Each row of a before or after table is a point. The points were changed in one or more steps. Then noise was added and the rows were shuffled. The steps act on columns, c1 being the first. What was done? A step turns or swaps two columns, mirrors them in a line or flattens them onto one, adds a multiple of one to another, or multiplies or shifts one. Angles are multiples of 10 degrees, from the lower column toward the higher: turns from -170 to 170, lines from 10 to 170 but not 90. Use the fewest steps. Two steps may share a column if one is a turn and the other turns, adds or multiplies; they go together, in the order done. Otherwise the lowest column goes first.
In the rows, 128 means zero.

Before (12 x 3):
[[ 67 121 111]
 [ 93 112 127]
 [ 40 109 117]
 [ 86 101 119]
 [ 49  72  87]
 [105  80  94]
 [ 78 156  81]
 [114 146 150]
 [ 78 163  98]
 [195 125 141]
 [150 225 154]
 [138  95 135]]
After (12 x 3):
[[191 225 155]
 [107 121 110]
 [235 124 142]
 [ 80 110 117]
 [144  81  93]
 [117 163  98]
 [127 101 118]
 [177  94 135]
 [153 145 150]
 [135 113 127]
 [118 156  82]
 [ 90  71  85]]
Steps: shift c1 by 40

Before (9 x 6):
[[132 140 128 162  87 133]
 [143 134 148  31 162 142]
 [131 127 151 110 147  32]
 [104 109 178 155 126 179]
 [138 112 144 162 131 172]
 [143 156 172 144  70 139]
 [137  70 163 148  70 164]
 [ 98 131 139 119  70 158]
 [119 123 132 137 249 180]]
After:
[[101  96  83 163 128  88]
 [120 127 128 158 249  81]
 [100 117 127 129  68  98]
 [145 110 121  40 159  79]
 [139 125 104 172 132  96]
 [136 120 137 161  85 135]
 [136 125  58 158  68  98]
 [130 112 115  77 150 213]
 [152  74 128 143  76 123]]
Steps: turn c2 and c3 by 120 degrees; mirror c4 and c6 in the line at 10 degrees

Before, 8 rows:
[[122 184 172 136 131 162 125 153 112]
 [ 98 205 111 117 124  80 141 135  98]
 [118  93 163 207 183 164  34  99 127]
 [105  70 191 201 150 131  86 123 110]
 [126 175  95 102 109  93 115 206  98]
 [128 177 130 121 178 101 148 179 117]
 [106  92 155 160 176 194 103 111  76]
 [224 100 122  88 112 109 128 126 177]]
After (8 x 9):
[[224 101 124 122  65 106 166 126 226]
 [126 177  97 138  61  93 156 205  68]
 [108  92 156 158 125 196 104 115  26]
 [104  68 190 183 103 130  60 125  92]
 [127 179 130 108 125 101 133 179 104]
 [123 184 170 131  82 162 121 151  95]
 [100 205 113 110  78  79 139 137  66]
 [119  92 166 233 134 165  69  97 126]]
Steps: mirror c4 and c7 in the line at 140 degrees; shift c5 by -50; multiply c9 by 2

Before:
[[116 105 107 172  85  92 135 139 115 141  77]
 [130 104 151 168 155 132 164 134 123 126 131]
 [167 125 113 162 145 105 167 123 136 137 145]
 [121 100 137 103 120  99 145 126 126 132  79]
 [160 134 140 116 103 234 117 142  67 133 135]
 [110 125 166 150  61 101 145  97 141 138 140]
 [137 124 133 160 140  99 158 130 152 134  21]
 [104 136 129 135 155  88 154 145 162 152  96]
 [109 112 160 131 151  84 159  96 150 192 105]]
After (9 x 11):
[[135 123 133 161 160 142 156 129 162 134  25]
 [159 137 139 117 101 107 118 142   8 131 130]
 [165 125 114 163 138 126 166 123 153 138 147]
 [130 104 152 166 153 127 162 136 123 125 134]
 [109 114 158 130 155 132 161  97 177 191 113]
 [120 100 138 102 129 116 143 127 155 133  77]
 [109 126 166 151  62 131 144  96 155 139 126]
 [115 105 108 172  94 103 137 140 156 138  72]
 [105 137 128 137 161 147 152 146 178 149 101]]
Steps: turn c5 and c11 by 10 degrees; turn c6 and c9 by -70 degrees
